Each row is a point. To make a cloud, some directions were put in groups of two or more. Within a group, all points are equally far from the middle, so they leave a hole (a ring in 2 directions, a hollow ball in 3). The other directions are filled evenly. Then the cloud was stretched, turned, moved and blurred a little. How many holes are there, and how many directions does each take, smallest first?

Cloud (20 x 3)
12  2  35
45  -44  -26
60  12  6
53  -6  15
8  -44  -22
-30  -58  9
1  -55  21
-3  42  -17
9  -46  34
-20  37  2
-3  -57  13
41  -3  21
-4  1  44
-5  -52  37
-13  25  -39
20  -16  35
9  -47  31
7  44  -33
-35  -36  -15
10  45  -14
Holes: 1 (2)

Cloud (30 x 4)
-43  16  9  -27
53  -34  10  19
-14  27  20  28
-6  -53  13  -7
59  22  17  32
-21  15  -12  39
-31  3  -32  -8
60  -13  17  3
-13  -47  24  12
8  34  -13  34
46  -13  -4  -23
6  9  -35  -7
54  1  10  -16
-31  -16  1  39
28  9  51  16
50  -38  25  9
-24  30  19  -24
38  -44  3  16
13  41  22  14
50  17  24  -15
-11  43  5  0
43  28  11  -27
-11  -19  -33  -11
54  -17  35  -2
57  4  7  -1
42  -7  -3  -46
36  16  -18  11
0  -42  24  -49
42  35  6  21
-8  -16  44  -4
Holes: 1 (3)

Cloud (74 x 8)
21  -18  23  18  -8  0  -5  38
-22  -27  0  12  11  26  -19  -1
-17  -22  -26  30  0  -54  6  -13
5  13  -19  0  17  -35  -16  -8
-13  20  10  -31  18  7  46  -20
23  -31  0  8  12  1  15  -33
11  -2  -23  -49  9  36  -6  -11
12  4  28  -30  -7  24  -8  10
2  -44  38  -19  -7  -25  39  34
33  -24  8  2  17  6  37  -11
18  -17  16  -13  16  2  10  -57
-34  -35  -11  -8  -12  -9  -15  14
13  -39  45  0  -19  19  48  15
6  -41  2  15  40  -30  -7  12
38  -3  -1  10  21  40  4  -43
20  23  -22  0  5  -19  31  -21
12  42  28  4  0  -11  14  -5
0  15  2  -4  10  -32  -4  8
-1  -12  52  11  18  -20  19  -7
24  -14  -4  -3  -28  -40  18  -11
37  -39  16  10  -24  -5  15  -2
5  -44  28  5  -13  60  9  -9
1  -24  -11  -25  -27  -16  32  13
48  -8  -2  -14  54  7  6  -8
10  2  27  -19  -33  -6  25  -18
28  -3  20  0  9  25  23  -57
28  32  41  32  -16  -22  8  -25
29  -45  20  -5  -9  20  5  -14
36  -23  21  9  -1  23  25  -27
27  -16  30  33  -8  -6  -18  1
-6  -11  -16  24  -16  -42  -22  -8
-19  -13  24  16  16  12  37  12
46  -11  7  11  16  48  -3  -36
3  -19  -26  7  43  1  -48  -25
-23  -2  21  10  14  5  39  2
28  -7  29  20  17  -43  -1  -12
7  -40  -8  29  17  -43  -2  -30
20  -13  36  -1  -48  -3  50  0
13  -31  43  11  7  25  21  52
-28  -35  24  0  8  -18  26  -16
46  7  26  21  18  -4  14  -41
3  -23  -37  -5  6  -25  30  -3
48  -34  4  2  17  4  8  24
2  -6  -19  -21  2  -4  55  -5
48  -36  -5  -8  31  -4  -21  17
-13  -5  -2  31  2  25  -17  -15
10  -18  36  8  0  -19  5  33
2  -23  28  10  30  31  14  26
6  -55  -13  -21  18  12  -35  -43
30  15  -13  8  21  34  21  -36
-11  30  16  13  -1  18  23  -10
18  -28  26  14  26  17  -33  5
22  14  -31  -19  20  1  16  -25
-15  19  -2  -34  37  -11  5  0
-11  3  10  3  -24  59  3  10
39  -24  16  23  18  5  30  30
38  -17  8  -8  32  -49  -2  -39
-8  1  22  -25  -18  -27  -3  -20
18  -13  -10  3  2  -31  9  47
14  -5  11  20  -19  7  -7  32
21  -10  -4  -30  -15  -36  -14  -38
-21  -18  2  2  28  5  -26  -20
17  -2  -13  1  57  -29  1  -29
1  -45  -2  37  16  -2  -21  -2
9  -17  -41  11  15  4  -30  -19
18  -12  -28  -8  -9  -45  -3  -12
11  2  43  -12  10  -25  -19  -11
23  -30  36  -20  -12  5  21  1
-4  14  31  -16  -23  -4  44  10
36  -4  16  20  34  5  20  -6
-14  -43  38  -2  9  -17  25  1
-4  -54  22  -4  -4  9  5  -20
43  -11  20  17  10  -23  3  -16
35  -2  12  25  32  31  15  -1
Holes: 2 (2, 2)

Cloud (92 x 9)
27  22  26  -2  -8  -3  30  -30  -10
54  6  -11  12  -34  5  16  -8  -22
-11  -6  -17  -7  -35  -4  2  14  -11
-3  8  -19  -27  -18  8  -17  -31  -19
-24  13  7  8  -20  18  -29  -39  -3
29  10  -5  -5  5  37  2  -28  -5
21  11  -8  -41  -15  29  1  -8  -18
0  21  -24  -33  18  -5  10  -22  -19
23  -19  -34  10  -13  -6  7  -5  -20
31  17  0  22  6  -24  -16  -34  -6
15  41  11  12  -3  10  23  -10  7
-7  19  -4  -1  -31  30  -2  -21  -12
-21  22  11  -19  -11  26  -3  -30  -38
6  5  3  28  -28  23  -20  -10  7
-4  50  -15  -9  -31  -14  -15  -45  -22
0  11  -57  6  -34  27  -25  -26  7
46  -13  -3  -39  -17  -1  29  -9  -18
5  -7  13  9  -2  -18  19  25  32
-6  -3  -39  -24  19  -14  10  -12  -10
-4  47  -9  -4  0  14  3  21  -34
-10  17  2  1  13  -5  -33  8  -13
-42  20  37  4  -9  42  8  8  -3
20  26  21  1  -9  -1  -44  -16  5
5  -11  4  27  -17  13  -12  3  20
19  40  3  -6  -31  19  -5  -9  -36
-13  17  -30  20  -15  17  -34  -5  34
14  -15  -31  -27  -14  37  -19  -19  -1
0  0  22  37  -36  -12  -8  -6  -4
-14  -11  -49  4  13  -3  17  -24  0
-30  -2  -2  27  -21  1  20  1  14
43  37  -4  -26  -6  31  -10  -5  -51
14  46  24  12  17  -9  35  22  -24
4  -32  13  6  -12  7  23  -4  -15
-10  -17  15  18  26  -19  -2  -1  6
17  27  6  4  34  8  -24  22  -12
5  -10  13  9  -16  34  36  -7  0
-36  -1  -16  7  27  -18  -2  -15  -23
27  -6  13  6  26  -5  -22  -37  -25
7  -12  -10  11  -17  16  -23  26  -21
3  20  8  20  26  9  16  -31  -4
20  -35  12  18  -7  26  -24  -4  18
-14  45  -34  -14  -21  -14  0  -36  -22
10  12  -13  4  -10  11  4  7  -29
4  26  -10  18  15  18  22  33  21
6  -15  -10  -19  -1  30  0  8  1
-12  -36  -26  8  14  -5  -1  -7  16
-32  26  9  -28  -1  26  31  5  -21
-1  4  -20  -15  -28  -6  -15  3  0
-18  -3  14  4  -19  -5  5  16  7
-16  51  -14  19  3  -5  -8  -18  20
5  5  -42  8  -34  29  27  -14  -1
-34  -6  -33  0  -28  28  21  25  -5
24  0  -26  -10  1  -4  -23  -23  -11
-35  24  -39  1  13  33  18  -9  -19
10  9  -2  12  -26  49  17  -2  -3
-5  35  -1  3  -5  8  21  -30  17
22  -18  -39  -6  -17  4  24  -35  0
-9  15  -37  -17  22  -24  46  -11  10
-15  -3  -11  16  42  5  16  -14  9
-11  29  -5  -1  2  22  -39  7  6
-20  -25  -30  0  -4  -9  46  5  -14
8  31  -27  -31  -20  -24  -6  -13  -23
16  2  -11  26  -9  22  -5  -20  19
-2  -23  13  12  -22  -17  4  -5  21
-4  -4  -36  -8  16  -29  27  -20  12
13  -27  -28  0  16  -5  36  7  -19
19  38  1  8  17  -47  -19  -22  7
-26  6  -1  -25  9  32  5  1  14
-7  -30  10  22  -14  8  41  -15  17
16  -11  13  4  0  -18  -13  1  -9
-32  19  13  -12  15  16  27  20  7
-5  36  4  -34  -16  37  9  0  -37
31  33  4  4  7  16  1  -25  18
8  46  -9  -6  42  16  -30  -12  24
-27  24  -27  13  24  2  -17  0  16
-20  24  -31  26  0  -5  -1  7  11
-19  28  -19  -37  -28  19  23  -34  3
-40  5  3  -9  12  39  16  5  -10
-13  4  17  38  0  -20  -11  -18  -13
-2  25  20  5  17  -21  1  -10  -18
-35  -1  8  9  -19  40  -23  -14  27
9  29  -27  -1  39  2  15  -6  7
-31  24  -26  2  -20  45  9  22  8
-17  23  13  27  12  9  -2  8  -21
36  0  -31  3  1  18  -20  -20  6
2  -14  11  23  7  -4  -12  -22  3
14  -2  -27  -12  23  22  28  -12  -3
-3  29  -28  8  19  33  -1  -20  -14
14  5  -19  -30  -11  -25  -18  -24  6
-22  21  -14  -2  -15  21  -15  -44  -11
10  27  -16  -25  23  -15  31  9  -35
-19  60  -35  -20  -2  11  -4  -18  -2
Holes: 0
